Rows are points. Any point is a mix of the corners, with weights that add up to 1. It lies inside the corners' shape when no weight is negative. Say inside or outside, and name the corners with a negative weight.

Corners:
(1): [-34,-45,110]
(2): [11,59,48]
(3): [56,-9,-9]
(4): [8,55,-21]
Points:
[-23,-33,93] => inside
[17,43,38] => inside
[1,-15,84] => outside (4)
[7,45,12] => inside
[24,10,7] => inside
[31,8,12] => inside
[24,23,39] => outside (4)

Corners:
(1): [6,33,23,21,-50,-47,-29,13,-15]
(2): [-16,13,28,21,1,-3,-18,-10,27]
(3): [-13,22,7,-10,-6,13,23,34,-4]
(4): [24,18,51,26,-1,19,-19,13,-20]
(5): [11,40,42,-11,-28,32,64,-19,29]
(6): [-17,-71,39,5,12,-31,-16,28,-10]
(7): [-16,-39,7,30,14,-27,1,46,55]
(8): [39,36,-54,2,8,-1,51,-12,55]
(9): [26,17,7,-24,-8,34,-25,30,52]
(10): [4,29,-121,29,-74,-18,4,9,70]
Points:
[-2,-3,18,16,-13,-21,-10,19,11] => inside
[-9,-29,24,10,-7,-16,-9,37,7] => outside (2, 8)
[-18,-23,-3,5,-22,-17,-8,26,22] => outside (4, 8)
[-12,-4,-2,15,-11,6,0,20,37] => outside (1, 8)
[2,7,12,8,-7,-1,-11,17,32] => inside
[4,19,3,12,-21,3,5,3,26] => inside
